Every row gives one point. The ring and each string are closed loops that go straight from each point to the next, and from the last back to the first. Before rounding, they use only three directions, however many columns there are. How many times does the string pass through the ring? Passing back the other way cancels.
In the rows, 128 means zero.

Ring, 9 rows:
[[144  94 123]
 [128 113 183]
 [110 140 200]
 [102 156 194]
 [115 170 160]
 [139 164 134]
 [170 134  92]
 [169 118  82]
 [152  95  96]]
String (28 x 3):
[[127  88 133]
 [113 115 135]
 [118 119 146]
 [107 111 179]
 [126 116 219]
 [138 128 202]
 [138 134 181]
 [109 151 222]
 [ 69 168 209]
 [ 78 162 167]
 [121 147 157]
 [129 162 177]
 [117 181 173]
 [102 193 147]
 [115 166 127]
 [133 139 133]
 [171 149 132]
 [199 155 101]
 [183 145  71]
 [138 134  85]
 [143 129 114]
 [190 115 109]
 [193  93  53]
 [150  95  55]
 [136 106  89]
 [142 120 128]
 [166 104 134]
 [159  78 128]]
Times through: 4
String:
[[177  90 104]
 [150  76  91]
 [127  92 114]
 [122 102 135]
 [119  95 167]
 [149 103 214]
 [146 124 181]
 [132 131 164]
 [ 94 138 167]
 [ 87 146 210]
 [103 149 238]
 [ 78 152 232]
 [ 97 144 229]
 [137 132 225]
 [145 126 187]
 [120 129 143]
 [110 112 159]
 [131  88 160]
 [153  82 141]
 [156 109 136]
 [143 113 120]
 [125 109  88]
 [153  84  36]
 [187  89  59]
 [177 110 104]
 [142 121 109]
 [143 111  79]
 [161  89  45]
 [170  85  67]]
Times through: 4

Ring (9 x 6):
[[136 136  90  67 140  97]
 [130 144 117  82 130 117]
 [135 162 129 100 108 123]
 [153 188 123 120  74 112]
 [167 194 117 133  73 117]
 [176 182 116 139 101 140]
 [175 158 110 130 139 154]
 [167 144  94 106 153 136]
 [153 137  77  76 148 102]]
String (29 x 6):
[[160 163 111 114 118 130]
 [175 180  90 119  95 107]
 [185 170 102 137 125 146]
 [180 167  87 120 121 122]
 [182 145 101 128 165 164]
 [166 129 127 127 189 194]
 [155 147 119 112 147 151]
 [160 151  81  90 129 102]
 [160 148  45  63 123  58]
 [154 145  41  53 122  49]
 [151 150  74  74 122  83]
 [144 146  45  44 112  38]
 [133 132  63  43 135  61]
 [131 123 114  76 166 134]
 [138 133 131  99 161 157]
 [148 158  99  91 113 103]
 [133 157  93  70 101  76]
 [116 150 122  71 110  99]
 [127 146 151 104 137 156]
 [127 158 155 109 117 149]
 [135 173 144 112  93 130]
 [144 159 154 127 128 169]
 [151 166 127 117 112 137]
 [157 186 102 109  74  92]
 [166 212  91 115  31  62]
 [178 233  98 137   7  68]
 [172 195 129 148  80 140]
 [174 186 133 151  99 157]
 [163 156 149 144 147 191]]
Times through: 4

Ring:
[[101 148  79 138 142 144 128  83]
 [ 81 138  83 123 114 148 104  75]
 [ 63 121  95  98  80 151  72  75]
 [ 67 108 106  83  70 147  59  87]
 [ 92 103 115  80  88 138  69 108]
 [123 111 115  94 125 130  97 126]
 [147 128 107 117 165 127 128 133]
 [157 144  96 138 191 128 151 129]
 [151 155  85 152 197 131 162 117]
 [134 156  79 153 183 136 156 102]]
String:
[[166 109 110 112 165 105 151 149]
 [153 110 105 113 153 108 148 138]
 [141 116 102 115 147 116 140 127]
 [162 112 102 120 164 104 162 140]
 [174 167  85 164 230 131 177 129]
 [155 204  72 188 249 160 164 102]
 [133 176  79 161 201 153 144  98]
 [121 137  92 127 150 136 126 106]
 [135 122  94 123 148 118 145 118]
 [142 137  83 143 170 119 168 112]
 [113 186  62 175 191 158 152  73]
 [ 84 201  58 177 180 181 123  50]
 [ 93 158  82 138 145 158 108  78]
 [119 117  98 112 128 124 125 111]
 [115 109  96 109 117 117 131 109]
 [ 76 124  85 113  95 139 105  76]
 [ 22 161  75 122  80 188  49  30]
 [ 42 153  84 116  91 179  54  50]
 [ 68 138  92 110 101 161  72  73]
 [110 109 102 101 111 124 112 109]
 [ 94  90 108  82  77 120  95 107]
 [ 87  89 111  77  70 125  83 105]
 [120 101 105  98 114 116 120 119]
 [ 82 120 105  94  96 149  70  93]
 [ 66 122 111  85  82 162  42  87]
 [ 70 108 121  70  72 156  32  98]
 [113  81 125  67  86 117  82 131]
 [129  89 116  85 110 110 113 134]
 [120 116 102 107 128 126 118 115]
 [113 133 104 112 139 145  98 109]
 [122 154 108 120 168 162  85 115]
 [153 134 111 118 177 133 122 139]]
Times through: 1
